Each wall is flat, endless, passes through zero and stands at right angles to its row. A trip goes straight from one point to another. List the walls that it crosses, first one first.

Walls:
(1): [ 52   6 -13]
(2): [28 19  6]
(3): [ -2 -30  41]
(4): [-20   4   5]
Trips:
[-7 60 13] to [-18 -26  14] => 3, 2
[ 28 -24 -21] to [20 22 30] => 3
[31 21 29] to [19 17 31] => none
[ 21 -24  36] to [-20  33 -26] => 4, 1, 3, 2
[-22  38 -11] to [-59  23 -28] => 2
[ 32  31 -16] to [  7 -30   2] => 3, 2

Walls:
(1): [ -5  58  15  -1   6  12  28 -29]
(2): [-24  -1 -29  34  16  20  -6  -2]
(3): [ 12  22 -25  11  -5  24  -2 -10]
Trips:
[ -8  -4  -1 -29  21  36  16 -38] to [ -3  37  14  14  29 -13  25 -26] => none
[ 16 -45  36 -30  27  53 -12   3] to [-17  24   9  -2 -58  16  60  27] => 1, 3
[ 22  22  -6   1  15 -15 -17  -1] to [-39  22 -17   1 -16 -31  48 -44] => 2
[ -1 -36  -9  14  16  22 -11  11] to [ 49  21  22  32 -21 -43 -26  15] => 2
[ -6 -24  -2  14  49   6  -7   9] to [-33 -14   7  19  16 -10  16   7] => none
[-16   2 -34 -23   4  38 -21   4] to [-18 -25   2  50  18 -16 -17   0] => 3

Walls:
(1): [ 12 -23 -22 -23  -8  27 -10  33  35   5   1 -22]
(2): [  9  21  16  13   6   3 -12 -11 -14 -33  -1 -12]
(3): [ -7  -6   6  -5 -38  -6 -24 -13  14 -14   5 -10]
(4): [  7  34 -12   8  37  41 -16  -8  31 -34  32  -1]
(5): [-29   0  20   4  23 -21 -30  -7  47 -35 -22 -20]
Trips:
[ 13  -9   6   4  -5  -5  20  44 -34  -7  39 -21] to [-18 -37   1  42   9  21  10 -19  10 -46  18 -27] => 4, 3, 5
[-15  -2   4  20 -10 -12  39  -5 -18  -2 -27 -30] to [ 16  13  32  13 -33 -55  -6 -21   0   7 -21   1] => 5, 3
[ 43 -19  17   4   5 -40 -29   8 -25  14   9 -54] to [-41  14  28 -27 -21 -28 -13  28  23 -31  -7  18] => 1
[  5  -5  26 -25 -39   9 -17  28  -7  15  20  24] to [  3 -38 -18 -34  -1  60 -17   7  25 -54  -5 -24] => 4, 5, 2
[-32  10 -15 -12   2  -5 -16 -18  15 -22 -15  26] to [  8 -23 -36 -24  19  -4   3 -12 -25 -39   7  36] => 3, 5

Walls:
(1): [ 23  -6  36 -44 -29  -4 -20   0  -5 -21  27 -25   2 -14  21  13 -10   4
  11  -8]
(2): [ -8 -57  -1  17  26  42  -4  34  -4  24  18   3   5 -19   7  22  -6   2
  15  20]
(3): [ 21 -53   1 -29  15   0 -60  28 -22 -13  -1 -43  -7  10  14 -29  13   1
 -11  -4]
(4): [-49 -15 -27   7  17 -17   8 -13  44  10 -18  14 -22  -2  -4  11 -12  -9
 -55 -13]
(5): [  3  10   4  20  21  31 -20  -5 -15   2  19  57   4   4 -25  20   4  26
   8  -8]
(6): [-25   7  16  16   7 -17  16  13   3  -7   0 -15  42  -4  -4  10  -9 -21
 -32 -11]
Trips:
[  1  21 -26 -33  14  -5  -5   3 -23   7 -31  22 -10  -7  -7   3  13 -30
  26   4] to [-38  18  23  -5 -22 -35 -22   6  20 -10  -6  -5 -18  32 -23  -9 -14  -5
   3 -13] => 5, 4, 6, 1
[-40  14   2   9   7  -5 -43  22  22  21  -2   5  14  30  14   4 -14   3
 -42  12] to [-23  19 -24  50  20   1 -14  -1  53  -3   2  16  20  29  30 -20 -41 -23
  -4 -23] => 3, 2

Walls:
(1): [-31  15 -26  -6  40   3  15 -49  21  13 -19   5  15 -12  15  18 -26  18
   4  28  29  17   0 -18   9   4 -19   8  11 -17   4  -8 -19  -8  19  -1
  13  43   7  25  23   6 -25 -20  -4  32   2   4]
(2): [  0  -2  -1  16   2   5   1 -36   7 -28  21   5  -1   4 -24 -19 -27  -1
  -9 -12  10 -17  26  36   5 -17 -21 -31  16  19  21  44  15  17   1  30
  18 -32 -14 -10 -16 -20  -9 -27   6 -17 -30  29]
(3): [ 10   8  27  17 -11   1 -19  -2   7  -8  -8  18  -5 -22 -10  18  17  18
  -6  -2 -26  11   6 -23  -3   7 -25  -5 -14   1  -4 -27  12  -6  39 -55
 -18   9 -12  -9 -26 -23 -22   0   1   5  -1  -8]
(4): [  0 -29  -8  -4  46 -15   4   8   2 -15   8  34  23   3  -6   1 -18 -11
 -22 -32  -9  23   5  22 -10  -8  50  -5  14  25 -27 -25  -2  14 -22   2
   1 -20 -20  26 -18 -18  26  28 -32 -19  -3  14]
(5): [ 22   9 -29 -14 -11 -12 -39 -33  19 -30  21  14  -7  -5  23 -35  -6  -6
 -15   4 -33 -22  -8   3  12   2   6  -9  41   1  -2 -27  -2  10   3 -20
   8 -29  30 -16  -3  14 -20 -16  15   0 -37  -2]
Trips:
[ -2 -41 -47  25  29  41  11 -15   0 -17 -26 -19   8  15   7   0   9  22
 -12 -26  -8  13 -24  -1  39   1  25 -11  29   0  -3   6   8  -2 -24 -20
 -14  -9  13 -20   4  -2  23  10 -18   8  10  -9] to [  9  10  -1  20   5  -5   1  24  22  -6 -25   9 -18   9  -4  32  31   9
  20  18   4  18 -16  34 -10  -8  21  41  -1 -25   2  -1  20 -26 -41  37
  17 -39  10   6   5  -1  38  39  35  -4 -16  -9] => 1, 5
[ 26   7   0 -22  -4  12  32   7 -13 -25  -1  14 -18 -30  10  39  42 -21
  22 -46 -12   2  -8   0   3 -30  15 -17   8   2  22 -28 -21 -16 -25 -23
  10   9  -3  12  25   1   8 -11  -9   7   1 -14] to [  5 -29 -38 -19 -15   8 -14  10  10   6  17   7   7 -14  -5  28  11 -16
   2  29  -7 -24 -18   6  28  23  -8   9 -14   2  14   3  22 -13 -20 -12
   9  41  30 -10  -8 -32   9  -2  15  -3  39 -23] => 4, 1
[ 14  -7   5   7   0 -15  -9  17   6  14 -14 -20 -36   0  30  23  14 -14
  13  34  -5  19  27 -17   2  14   8 -15  10 -36  -6 -16 -33   0 -17  -4
 -18  10   4   6  39 -10  13  46 -12 -21   0  11] to [ 17 -33   1  11  28  47  14   5  28  29   4 -11   1  -1  36  13 -29 -39
  14  23 -19  -1  14 -21  19  26  15  22 -12  27   3  34  -5 -12   9 -16
  14   5 -24  16 -12 -19  20  -3   3 -10  25 -20] => 4
[ -3  -9 -27 -24  20 -14  -3   4  11 -17 -28  51 -25  12  -2   1  27 -21
   8  24   8 -16 -26 -13  15  12 -10  11  57  18  35 -12   6  -4   4 -25
  14  16   4  -8  26 -19  -8 -15  -6 -11 -22  13] to [ 17 -23 -25 -35  49  -1  29 -20 -17  16  -5  11 -48 -13 -33  10  -3  13
  48 -16   9 -24  26 -15 -22   4 -11  -1 -39 -19 -10 -24  15 -11  -1   2
  36   8   6 -23 -12 -16  -2  26  17  -2  22  30] => 4, 5
[ 51  22  -2  21 -39   6  -5 -21 -27  23 -37 -12   0  18 -18   0 -30 -15
  18 -10  12  31  22  26  10  36 -10  -9  12  26  15  -8   0   5  17  11
  -1  -9  27  25 -15  -7   4  44  17  32  30   1] to [  4   2  15 -21  26  21   3  39  -5 -21 -12   7  -1  26  18  19  35   3
  -3  11 -21  31   4 -27  25  10  17  15  -1 -15  -3   0  15 -34  31  34
  -5  12  -9  19  28  -5   9 -29 -34 -10  -9  -5] => 2, 1, 4

Walls:
(1): [-26  15  29  13  -7 -57 -22 -20  16  20  -9 -27 -13   8 -13   9  31 -13
 -31   3 -24   7 -10  31 -42  -8   2  18   3   3 -10  -4 -12  40  -7  -1
  -5  22  19 -27  12  -8  -5 -15 -19 -16  11  22]
(2): [  8  32   9  -7  -1   9  -1   5  -9  -5 -23 -28  14  27 -10  11 -16  12
 -46  -1   5   3 -20 -11  26  27   9  -2 -15   7  10   0   8  11  10  22
  -9  21 -21 -25 -42 -25  17 -21   2 -13  25 -13]
(3): [-15  42 -20  -9  22  25 -38  50  36  33  -2   9  15 -15 -35  13   0  -1
  -7   2 -16  13  40   7  13  -7 -60   6  -4 -12 -14 -18 -27   6 -18 -31
 -16  24  12 -17 -19 -24 -27  -9   5 -18   7  -9]
(4): [  1 -36   5   7   8  -3  27  24  15  11 -10 -32 -20 -28 -27  13  -8   2
   4  10 -11   0   6  -3  15 -18  11 -14 -36  36   5   5  -5  19   2  36
 -15 -21  18 -28 -24  -3 -11  -8 -12 -12  35  12]
(5): [ -2  -1 -16 -17 -39   1  13 -19  21   1 -30   6 -32   7   6  -8 -13 -16
   2  -4  -8  24 -20  13  -4 -16  10 -51  -5  19  -5   9 -24  -1   6 -23
  15   6  25  39 -10  12  18   1   6  12   3 -35]
(6): [ 21  -8  10  16 -10  -1  -8  -2  18  -3   5  -6  -3  -1  -9  -5  25  10
 -10  29   8 -29  -8  12  27  -6  20 -34   1   8  -5  -8  28 -11  23  -5
   5   3  25  11 -11   1  33   8  38  -7  -5   0]
(7): [-13  17   4 -32  -9  29  15 -50  -5   8 -22 -32 -42  20  -2  -3  -9   5
 -26  24 -27  22  29 -23  -5   8 -12   1   5 -27   1  -7   8  -3 -27  -2
 -13  28 -19 -19 -22 -20  -4  24 -10  -4  28   9]
Trips:
[-10  -4   7  10  11 -22   8 -20 -22   7 -16  27   0  21 -17   2   9   0
  17   4  29  18   1  -8  14  13  -9 -28  17  -2 -13  -3  -8   4  18 -12
  -7  46  -3   6  29 -27  -9 -33  -3  -5   2 -12] to [ 31  11 -16 -11  -6  14   8  13  29 -30   7  11   4 -35  -4 -19  21 -10
  -5  13 -22  14 -15 -24 -13  -2  22   6  -8   8  17 -24  30  19  25 -21
  -3  18  -1  30  14  -4  15  30   9  35 -24   1] => 6, 2, 3, 1
[-20  31  23  11 -12 -28 -38 -25   4 -26  -2 -24   5   1  27 -25   2  15
   9  22 -10 -21 -14  19  16  32  -4  -7 -27  -6  15 -13   4 -10  15  17
   5  -8 -17 -24 -18  25  -1   1  13 -16 -26  -5] to [ 25 -12 -21  -6 -27  -1  18  -2 -19  21  -2   1 -12  -1  13  16   5  31
 -12  20 -13 -14 -20   8  20   2   7 -41  -5 -30  25   8   7   5  -9  -4
  -4  25 -11 -13 -16  -9 -12 -19  10   9   4   8] => 7, 5, 1, 4
[  2  18 -12  12  -3  -9 -16   3  -7  13  17  -3   1   9 -32   9 -22  16
   5 -12  -5  20 -22  29  -4  28  -5  15 -29  12  24   8  15 -13   6  19
   2   2  26  11 -27   7 -36 -12  -6 -13  15  -5] to [ -9  24  14   5  10  -8  -4  -4  36   2 -30  11  22   8  -8   7 -28  16
  23  16  14  10  26 -15  16  -5  19  10   1 -19  -7   7 -13 -10  31  26
 -27 -50  -3  13 -27 -10 -30 -12  -9 -20 -10 -16] => 1

Walls:
(1): [ -7  21   2 -12  -5   5 -36  -2  32  -2  17   2  19 -55 -14  12  13   5
  17   0  -4  16  -5  -2  17 -17   4 -15  -4  -4 -28  18  -7 -13 -15   2
  10   1 -27 -19 -16 -19   7 -19  -9 -25 -22  -6]
(2): [-10  25  29 -13   9  -8   5 -13 -16  -4 -24  -1   4   7  23 -21  22   7
  -8  11  -5 -14  23 -17  -3 -22 -23  12  -1  14 -16  11  36 -23  21  36
  -3   7   9   1  -3 -10  -2 -16  37   2 -18 -20]
(3): [-16 -21  17 -21 -11  20  21   5  -6 -12   0  11   6   2   6 -11  -8  22
   3 -11  -4  -4  -4 -16  15   2   0 -20  16 -14  15  17 -29   9 -10  33
 -15   5   9   6  11  -8 -14  -9   0   1  -2 -15]
(4): [ -1  18 -12  -3 -11   5  -8   0  10 -18  10   8  32  11  -2  -8  37   6
  -6 -23   9 -29  34  -9  -3   8 -12   6  21 -18 -26 -21   2  -9   1 -26
   2   4   4  21  -2   1  13   1  27   3   2 -30]
(5): [  5  -4 -16   7  13  18  41   1  -4  21  -7 -11  22  12  14  13  -9   9
   2  14   9  -5  -1  35 -14  11  22 -16   8 -26 -45 -23 -18 -12 -10  17
 -17  12 -13 -17  12  33  -9  17  10 -15  -5  -5]
(6): [-23  11 -22 -10   1  -6  -8  18  13  -5  24 -10  -2  -5 -12  56   9  31
  21  14 -10 -19   7  10   0   6  -6  -6  35   8  -6  -5  -5   3  20  30
 -13 -26   1   5  18 -10  -3  13 -14   2 -10  15]
(7): [-26   2   4 -20 -20  16  -2   1   9 -23  57   6   0 -45  10  33  12   4
  14   2  21 -22   8 -16   2 -21 -34  11   3  19  17 -12  -3  17  14   4
 -10  24  34  14   5  11  23 -22   5  30   8  -4]
(8): [ -6 -15  32 -16  -4   3  -1  -9 -17  10   3  -3   8   0  -6 -25  -7  22
 -36   3  -1  53  26   5  -3   1  14 -11   2 -20  13  28  14   4  15 -21
 -11  13  11 -17   5 -23  35  12   0  -7   0  30]
(9): [ -5 -32   2 -28  -8 -12  24  22   2 -17  13 -16   4   5 -10  -2   0   9
   8   8  15  14  -1  22  10  -1   0  21   2  16  -9 -11 -10  -5  39   3
 -14  -1  20  -4 -32 -40   9  -9  -5 -23   2  -2]
Trips:
[ -4  12   9 -32  13   9 -41   8  -8  10 -27   5 -23  -2   3   5 -37   1
 -11 -12  -7 -24 -14  27   3 -13   8 -15  -6  19  -7  -6 -16 -13  -2 -33
  -4  24   9 -31   2  19   9  23 -36   6 -18   1] to [  0 -17  22   4 -10 -17   1  -4   3 -26   6 -31 -20 -14 -13 -29  -3   4
  33  -2  16  -7  18  -6   0  10  17  10 -13  11 -12  12 -11  26   3 -15
 -18  39   1  19 -12 -18 -29 -14   5   4  24  23] => 5, 9, 7, 3, 1
[ 21 -14  14   7 -14  39 -15   6   9  20   0  -8  12  -5   1  -3   3  -4
   5 -40 -14 -14  29   0  21 -29  12  26   8  -3 -24  -8 -16   4  18  24
  19 -47  -6  14 -15  -2 -15   4   5 -44  -6  26] to [ 12  11  27  -8 -18  15  -5  -3 -19   0 -13  21 -15  15   3  12 -30  18
 -14 -21  28 -21  13   8  -3 -14  -5  -3  36  29 -19   1  -8  -7  20   3
  15  10  12   6  14  21 -34  -3  12 -14  23  11] => 1, 7, 9
[ 12   9  34 -13  -4   2   0  -5   9   2 -16  11   0  20  -5  -6  18  12
  -4  -1 -29  14  -1   7  16 -10   8  18  -5 -12  18  23   4  -9   3  -4
  12  22   2 -24  -3 -14 -43 -14  12  16 -21  12] to [ -5   4 -15  15  11  11  13  -6 -16 -10 -38   1  -2   1 -10  -6  18 -18
  -6  -9  -8 -16 -19 -46 -13  18  -3  22 -11  18   1 -24  30  13 -41  56
   6  -3   5 -30 -14   5 -17   8 -11 -34   8   6] => 1, 8, 5
